Rows are points. The points of each table are mixes of a few directions, plus a little noise. How many directions does each table use, and how many do they share? Where both have some left over, give the other angles between the two spaces (their principal angles), to ten degrees, smallest first.
(in the rows, 128 means zero)

First (7 x 2):
[[205 102]
 [ 90 141]
 [ 73 147]
 [142 123]
 [125 129]
 [119 131]
 [142 123]]
Second (7 x 2):
[[ 68 149]
 [136 125]
 [190 106]
 [ 95 140]
 [158 118]
 [150 121]
 [ 98 137]]
Directions: first 1, second 1, shared 1

First (6 x 3):
[[110 136 128]
 [126 129 127]
 [100 137 126]
 [100 138 127]
 [234  92 132]
 [101 138 128]]
Second (6 x 3):
[[131 130 129]
 [186 178 144]
 [119 121 125]
 [ 81  87 115]
 [ 86  92 117]
 [162 159 138]]
Directions: first 1, second 1, shared 0; angles 60

First (6 x 4):
[[139 184  52 124]
 [133 155  90 126]
 [121  97 170 131]
 [123 104 162 130]
 [131 140 111 127]
 [120  88 183 131]]
Second (6 x 4):
[[112 159 160  83]
 [136  95 138 150]
 [149 144  31 169]
 [102 118 151 119]
 [151 132 132 127]
 [117 118 155 119]]
Directions: first 1, second 3, shared 1

First (9 x 6):
[[ 90  67 149 149  89 134]
 [ 75  42 159 157  73 137]
 [117 110 134 134 116 129]
 [130 131 128 127 130 128]
 [190 227  93  95 191 118]
 [142 152 119 120 143 125]
 [140 147 121 122 141 126]
 [142 151 120 120 143 125]
 [127 126 129 128 126 128]]
Second (7 x 6):
[[154 101 174 102  90 150]
 [127 152  95 148 151 113]
 [116 100 162 107 108 144]
 [104 103 154 114 115 141]
 [ 53 134  94 147 168 112]
 [139 122 139 122 118 133]
 [200 184  80 158 147 104]]
Directions: first 1, second 2, shared 0; angles 40

First (10 x 8):
[[145 189 161 118 164  93 110 111]
 [103 109 115 103  96 131 128 180]
 [114 188 186 138 153  80 113 135]
 [135 104  94 121 122 155 128 102]
 [101 116 113  98  99 131 122 171]
 [115 117 119 138 125 141 125 104]
 [161 154 130 121 156 121 122  95]
 [ 53  63 102 176  90 176 131  87]
 [177 159 151 120 154 101 136 148]
 [176  81 109 145 122 150 165 147]]
Second (7 x 8):
[[164 145 131 134 150 129 141 109]
 [149 139 147 133 140 109 127 134]
 [ 88 111 156 126 102  98  96 179]
 [133 125  78 118 128 176 161  89]
 [138 135 104 133 144 156 136  63]
 [137 137 122 137 144 134 121  80]
 [ 87 107 157 111  84  92 115 244]]
Directions: first 4, second 3, shared 2; angles 40

First (8 x 11):
[[160 119 164 163  96 175  71 120 134 125 126]
 [116 170  92 134 131 145 150 135 178 112 145]
 [130  93 138 146 167 110  92  94 103 174 112]
 [ 71 107  98 118 142 120 145 135 160 126 167]
 [171 150 163  84  82 127 174 129 134  89 130]
 [ 79 144  62 113 143 173 136 115 178 132 139]
 [144 125 139 125 120 116 122 152  68 125  91]
 [156 113 166 141 146  58 134 143  69 139 112]]
Second (8 x 11):
[[ 84 125 131 149 135 148 121 165 140 156 108]
 [111 149 109 158  99 138 109 150 126 166 138]
 [123  91 142  88 115 109 104  87 164 124 107]
 [149  56 108  98 149 119 165 104 173  46  71]
 [161 186 132 141 115 120 121 120  77 151 188]
 [141  92 110 113 119 118 136 107 156  95 103]
 [161 153 157 113 163 120 149 114  87 107 160]
 [ 96 172 135 168 131 150 117 175 100 180 150]]
Directions: first 6, second 4, shared 0; angles 30, 50, 70, 70

First (11 x 12):
[[120 131 135 157 132 145 117 124  85 121  87 121]
 [125 135 124 131 122 135 133 120 130 128 127 125]
 [120 151 110 133 107 146 149 104 151 131 138 124]
 [122 145 115 129 113 141 142 111 145 131 138 126]
 [129 152  97  97  97 131 169 105 211 141 195 131]
 [120 149 111 135 110 148 146 107 145 131 135 123]
 [129 118 139 137 140 124 112 138 102 123 107 128]
 [111 156 115 164 108 169 140  96 107 124  94 116]
 [151  83 153  89 163  75 102 175 131 130 151 143]
 [169  31 199  78 213  28  49 230  74 121 124 153]
 [113 157 110 155 105 164 145  97 124 128 111 118]]
Second (10 x 12):
[[132 125 127 125 133 130 132 128 135 143 137 130]
 [107 130 141  94 133 104 147 132 115 140 126 115]
 [ 98 125 147 142 105 157 136 148 102 126 158 142]
 [109 110 172 156 148 150 117  82 166 102 148 186]
 [146 147 121 133 149 126 116 129 135 144 148 110]
 [184 172  85 198 158 118  22 155 128  74 109  46]
 [ 91  86 160 144 139 136 116 145 143 131 144 139]
 [145 119  87  40  80  84 210 107 109 143  44 139]
 [150 115 115 164 133 154 109 133 154 137 142 139]
 [119 151 126  84 102 120 175 121  94 140 125 134]]
Directions: first 2, second 6, shared 0; angles 50, 50
